Rows are points. The points of each table are mixes of a few directions, plus a little noise. How many directions does each table use, and how many do they share? Where both have some left over, give the other angles between the two spaces (their principal angles), to ten degrees, smallest first.
In the rows, 128 means zero.

First (6 x 3)
[[162 151 200]
 [122  72  62]
 [119 130 117]
 [104 109  74]
 [139 150 167]
 [120 158 146]]
Second (7 x 3)
[[153 146 111]
 [126 127 129]
 [ 38  69 187]
 [115 119 137]
 [193 171  84]
 [125 127 127]
 [143 139 118]]
Directions: first 2, second 1, shared 0; angles 90

First (5 x 4)
[[ 62 159 180 177]
 [125 151 156 123]
 [131 144 147 119]
 [163  77  59 114]
 [159 109  99 106]]
Second (6 x 4)
[[153 126 114 101]
 [129  69  77 165]
 [ 64 163 112 117]
 [199  90 139 133]
 [141 148 178 132]
 [ 82 172 148 120]]
Directions: first 2, second 3, shared 2

First (8 x 8)
[[134  98 117 161 146 100  88 102]
 [121 120 164 179  95 131 120 122]
 [107  77 112 185 109 139 156 152]
 [ 89  29 119 129 143 212 134  73]
 [135 162 140 109 101 140 146 182]
 [153 165 133 102 165  82  81  70]
 [150 177 119  63 131 126 128 176]
 [138 195 123  97 133  96 171 148]]
Second (8 x 8)
[[ 77  83 190 161 144  82 112 147]
 [175 163  73 107  89 211 152  91]
 [ 99 125 162 196 103 100 171 146]
 [163 138  91  79 125 196 111  90]
 [161 114  66 121 139 120  91 156]
 [161 172  89  94 130 133 140 120]
 [100 109 169 135 140 108 119 129]
 [ 90 122 182 135 154  74 128 142]]
Directions: first 5, second 4, shared 3; angles 70

First (7 x 9)
[[ 82 145 140 130 153 143 132 105 105]
 [116 132 131 129 134 132 129 122 122]
 [131 127 127 128 127 127 128 129 129]
 [113 133 132 129 136 133 129 120 120]
 [ 73 148 143 131 158 146 133  99 100]
 [132 126 127 128 126 126 127 130 130]
 [249  85  96 122  61  87 118 190 189]]
Second (8 x 9)
[[123 135 171 135 133 193 140 139 139]
 [116 136 151 132 136 161 134 128 128]
 [166 111  93 122 106  79 119 140 140]
 [157 111  78 120 110  54 113 129 130]
 [106 139 154 132 141 166 134 123 122]
 [124 121  77 120 127  51 114 109 111]
 [133 125 116 127 124 111 126 129 128]
 [ 98 147 185 137 147 211 143 128 128]]
Directions: first 1, second 2, shared 1

First (10 x 12)
[[169 150 102 121 134 149  65 135 159 122  30 117]
 [123 158 116 109 174 126 102 147 114 146  85 146]
 [153 126 118 123  46 138 120  95 142 100 121 114]
 [134  92 140 156 170 115 178 148 147 141 172  94]
 [174 135  80  78 183 142 141 129 118 169 143 119]
 [ 93 128 143 125 105 122 142 115 100 121 168 154]
 [149 105 134 150  88 191  36  95 157  88  97 150]
 [ 30 133 193 163  59 109 121 115  90  84 148 181]
 [100 112 135 116 169 107 190 136  91 154 214 142]
 [156 137 116 133 149  81 187 165 161 146 102  66]]
Second (8 x 12)
[[177  87 153  78 100 128 161 185 111 126  73 104]
 [129 160 171 161 151 175 107 133 137  91 149 170]
 [131 174 144 207 140 170 104 113 119 171 141 167]
 [131  56  77  81 115  56 160 111 131 132 122 127]
 [ 95 190 155 159 141 167  72  91 166 146 117 133]
 [ 86 162 139 161 136 160  90 125 176 138 172 175]
 [119  89  70  73 104  72 175 159  96 125 146  60]
 [153 111 116 106 137 100 154 106  86  95 104  91]]
Directions: first 5, second 6, shared 0; angles 40, 40, 80, 80, 80

First (9 x 14)
[[153 166 149 146  97 148 136 138 128 157  89 123 100 135]
 [118 127 102 131 131 146 124 121 123 114 151 117 158 135]
 [134 153 149 116 115 123 147 127 142 132  93 163 119 136]
 [147  89 138 102 138  80  91 185 139 115 165  79  70  85]
 [121 143 139 152 142 114 132 132 114 140 124 142 129 151]
 [123 136 152 111 124 100 151 151 140 143 123 105 120 131]
 [ 98 112 129 110 128 131 164  97 134 140 124 114 166 131]
 [131  58  64 164 164 167  54  79  91  88 173 159 132  93]
 [124 169 128 120 113 144 152 124 139 121 112 149 158 155]]
Second (10 x 14)
[[150  96 140 127 138  84  99 154  89 127 208 125 172 172]
 [124 133 126 127 127 135 133 123 134 127 114 129 120 120]
 [132 122 129 129 132 119 123 133 122 130 144 128 137 137]
 [146 103 139 127 136  93 104 149  98 127 190 126 162 165]
 [145 105 138 126 136  95 105 146 101 128 186 126 160 162]
 [129 127 129 126 128 127 127 129 127 129 129 130 130 129]
 [ 93 174 110 131 112 195 174  88 186 128   7 131  65  61]
 [111 152 118 129 121 162 151 108 157 128  69 129  95  94]
 [119 140 123 128 123 145 138 120 142 129 100 129 112 112]
 [129 125 128 128 128 125 126 130 125 129 133 128 130 131]]
Directions: first 6, second 1, shared 0; angles 40

First (10 x 18)
[[119 145 140 135 107 138 119 127 126 134 137 103 128 110 123 124 128 141]
 [129 115 121 127 146 123 126 136 120 102 115 160 109 138 141 139 140 108]
 [138 119  88 112 187  89 135 158  85  71  80 249 115 181 161 159 152  79]
 [123 108 146 137 117 149 121 116 152 130 143  89 105 106 124 121 129 132]
 [140 123 126 121 124 124 146 113 149 167 140 102 163 134 111 114 105 145]
 [126 124 127 130 134 128 124 132 123 113 122 141 115 129 135 134 136 119]
 [134 136 119 122 133 117 137 129 123 139 124 139 150 141 124 127 120 132]
 [115 157 142 138  99 141 114 130 120 133 139  98 128 104 123 125 131 145]
 [136 124 129 123 121 128 141 114 148 162 140  99 154 129 113 115 109 144]
 [119 129 142 137 112 144 118 124 135 127 139 100 113 108 126 125 131 135]]
Second (10 x 18)
[[131 113 116 124 154 118 128 137 117 100 110 172 111 145 142 141 141 104]
 [126 138 136 131 111 134 128 121 135 146 139 100 140 117 119 120 120 144]
 [124 146 143 133  96 140 127 116 141 163 150  74 151 107 109 113 112 158]
 [124 149 144 133  92 141 127 115 142 168 151  68 154 105 107 111 112 162]
 [126 137 136 131 114 134 129 122 134 145 139 103 138 118 120 121 122 142]
 [134 104 108 121 170 111 130 144 111  81  99 201  99 156 152 150 148  89]
 [128 133 131 128 122 130 128 125 130 135 132 119 131 124 125 125 125 134]
 [131 110 114 123 158 115 129 139 116  94 108 180 107 147 146 143 143 100]
 [131 112 114 124 156 117 129 138 116  95 110 177 108 148 145 142 143 101]
 [125 140 139 132 107 137 127 120 138 152 142  90 143 113 116 116 117 148]]
Directions: first 3, second 1, shared 1

First (11 x 24)
[[ 58  94 136 150  64 168  58 144 180 148  99 114 109 156  96  59  67 155
  140 130 109 156 140  92]
 [238  57  96  83 202  71 224 156 104 124 118  88 150  93 172 239 183 138
   78 238 144  73  85 228]
 [141 163 121  98 103 135 157 124 144 107 148 144 114 133 144 110 125 100
  124  74 140 117 122  58]
 [ 89 134 158 148 141 124 104 120 138 122 140 109  91 142 115  47  70 212
  123 106 134 145 124 108]
 [ 89 163 171 157 120 149  82 109 112 145 155 105 144 139 120  83 125 144
  148 100 133 147 159 144]
 [138 158 113 139 164 104 145 108 100  91 111 205 119 104 110 165 137 102
  137  99 112 147 122 114]
 [184  91 136 107 145 124 159 142 111 134 120  96 183  97 147 203 179  99
  107 199 130 108 132 218]
 [121 137 123 133 130 126 125 121 130 103 109 171 118 116 109 132 113 119
  132 109 113 148 127 105]
 [ 51 146 109 171  94 145  60 119 142 155 120 157  89 171  97  72  92 136
  170  83 113 156 137  67]
 [102 138  99 143 113 127 105 129 124 180 156 103 107 177 142 109 140 132
  156 114 144 108 125 106]
 [201 125 147  77 129 134 187 136 122 101 133 115 183  82 157 190 172  72
   97 152 137 108 135 167]]
Second (10 x 24)
[[174 219 241 126 137 132 138  94 131  78 174 131 237  20 147 102 153 177
  113 111 113 144 168  95]
 [ 62  77 115 112 127 158 157 172 138 179  81 142 107 220 126 116  71  91
  164 111 157 171  74 160]
 [104  90 149 135  65 138 138 146 161  98  75 150 169  96  80 162  90  98
  140 144 108 135 121 163]
 [101  99 113 124 120 137 136 146 133 145 105 133 113 165 121 130 104 109
  141 126 136 138 107 145]
 [108 103 124 127 110 136 135 142 139 131 102 136 129 141 113 137 107 111
  139 131 129 136 115 146]
 [152  83  27 150 106  89  84 113 122 111 125 113  48 124  99 179 161 115
  102 171 103  62 151 130]
 [ 76  68 124 125  83 148 147 164 155 137  64 151 135 162  92 149  72  85
  155 133 130 150  93 172]
 [172 152  91 137 153  99  99  99 107 118 171 108  90 107 142 132 177 152
   99 140 119  88 160  98]
 [186 226 179 121 195 118 122  86  96 122 211 106 156  83 187  81 186 191
  104 104 137 125 165  70]
 [142 161 116 119 186 124 125 117 100 160 172 111  95 164 173  92 155 153
  121 109 150 129 129  98]]
Directions: first 6, second 3, shared 0; angles 30, 30, 70

First (8 x 32)
[[134 138 160 107 131 122 146 175 159 168 127 107  91 152 154 124 102 131
  146 128 159 171 133 152 122 129  93 148 138 141 152 138]
 [114 128  66 155 125 137 146 126 102 126 108 130 119  98 134  88 149 143
  108 151  78 105 131 113 117 133 150 110 113 101 103  92]
 [150 139  25 145 135 100 129 153  83 112  92 172  88 135 157  66 125 114
   37 215  58  77 150 107 138 138 164  95 124 149 186  70]
 [144 134  92 127 140 110 116 146 109 112 123 156 108 143 142 107 111 109
   86 177 110 104 132 116 144 136 142 116 134 162 182 114]
 [123 122 168 120 134 139 105 103 132 106 157 128 153 128 107 157 118 123
  156 108 158 131 105 121 141 131 123 137 133 148 130 158]
 [146 115 155 116 139  99 120 163 164 156 129 121 188 140 123 201 150  80
  153  76 165 140 164 154 125 109 137 135 149 103 109 187]
 [ 97 122 152 131 143 155 145 149 148 151 151  92 142 100 127 140 127 139
  196  98 156 159 105 131 119 137 114 145 127 112  92 163]
 [115 127 207 126  76 161 116   7 127  92 136 118 136 126  80 140 142 185
  141  70 140 136 104 130 117 111 101 139 108 108  70 104]]
Second (10 x 32)
[[ 99 121 120 114 171 164 103  93 126  93 147 173  99 114 113 115 115 133
  148 150 149 121  88 128 155  99 143 145 122 160 146 161]
 [177 165 163 102 117 109 152 170 173 190 100  74  74 172 142 142 163 139
  120  96 152 132 220 185 115 127  37 136 148 136 156  78]
 [104 128 120 112 165 158 108  99 127 101 142 167  87 121 119 110 120 136
  138 154 151 116 105 132 151 103 131 149 124 162 150 147]
 [124 109 155 130  93 109 145 144 129 140 121 136 136 146 156 114  65 125
  121 137 120 192  76 119 113 133 160 130 122 114 126 145]
 [123 128 123 111 127 115 137 137 140 146 111 151  98 142 148 112 123 131
  109 144 140 145 141 142 123 105 135 143 123 115 129 142]
 [118 102  66 147 142 106 128 132 134 140 101 150 215  91 112 182 210  82
  128  82 113  94 183 139 115  86 195 116 127  38  43 175]
 [ 96 121 118 110 166 158 107  98 128 101 141 179  90 120 123 108 111 132
  138 156 152 127  91 132 150  92 147 150 120 154 145 164]
 [169 129 155 154 112 124 139 148 140 148 132  51 201 123 100 194 172 112
  165  54 110 111 165 144 113 157  95  95 148 110 105  99]
 [140 142 125 159  90 115 132 129  86 109 144  83 154 119 127 109 119 143
  104 143  89 104 123  76 122 202 109  98 126 143 140  70]
 [126 132 135 142  97 120 130 127  96 110 139 116 126 131 140  93  84 145
  108 161 105 139  88  84 125 177 130 117 119 148 148 102]]
Directions: first 5, second 5, shared 2; angles 30, 80, 80
